Each row is a point. A path goes straight from each point to the next, and from the last back to the first. The post is the endless flat space through its rows: a point in 2 columns, a line in 3, a plane in 4, and so on, so that a path can go around it. Count how often the path circles the post. Going back the other way cancels.
In the rows, zero is written as 128.

Post (2 x 3):
[[139 103 107]
 [135 160 138]]
Path:
[[127 150 171]
 [165 104 132]
 [142 145 113]
 [126 167  96]
 [170 130 113]
 [157 120 150]
 [141 117 163]
 [176 142 146]
 [164 101  98]
 [149  92 125]
 [120 104 137]
 [120 190 126]
 [ 95 186 148]]
Times around: 0

Post:
[[ 95 158 140 153 137 151 130 103 109]
 [176  99 129 114 149 150 131 163  68]
 [ 82 141 121  97 134 175 102 171 164]
 [140 167 158 170 150 117 116 138  90]
 [156 150 143 146 148 130 172 107 146]
 [113 119 143  81 122 140 129 133 159]
 [118 122 180 166 148 164 146 109 113]
 [119 127 110 112 106 127 126 168 166]]
Path, 25 rows:
[[119 169 144 106 130 140 107 131 107]
 [ 90 153 205 136 102 124  82 108 159]
 [150 131 127 178 159 144 102 165 103]
 [141 122 110 156 132 132 154 147 136]
 [106 154  82 133 118 105 166 134 146]
 [159 167 160 122 129  71 180 110 126]
 [128 105 163 102 166 155 142 145 143]
 [ 99 113 129 148 123 141  90 158 120]
 [169 131 155 102 147 125  87 146 107]
 [153 126 186 146 129 158  95 191 103]
 [138 137 153 109 130 124 170 107 153]
 [135  89 172 126 147 142 188 115 123]
 [105 108 147 132 163 143 124 124 123]
 [119 170  98 154 143 152 119 148 166]
 [141 171 140 129 112 123 115 119 118]
 [148 145  99 125 114 139 159 140  98]
 [108 159 105 120 133 133 165 109 141]
 [152 122  93  90 177 154 121 169  90]
 [166  78 155 133 122 115 127 116 119]
 [ 86 186 127 112 115 143  98 108 145]
 [120 121 178 124 110 162 120 155  89]
 [132  86 175 162 124 142 182 152 120]
 [ 87 144 154 186 145 158 141 115 135]
 [139  88 130  69 166 165 126 105 133]
 [156 142  94 155  88  90 105 151 114]]
Times around: 3
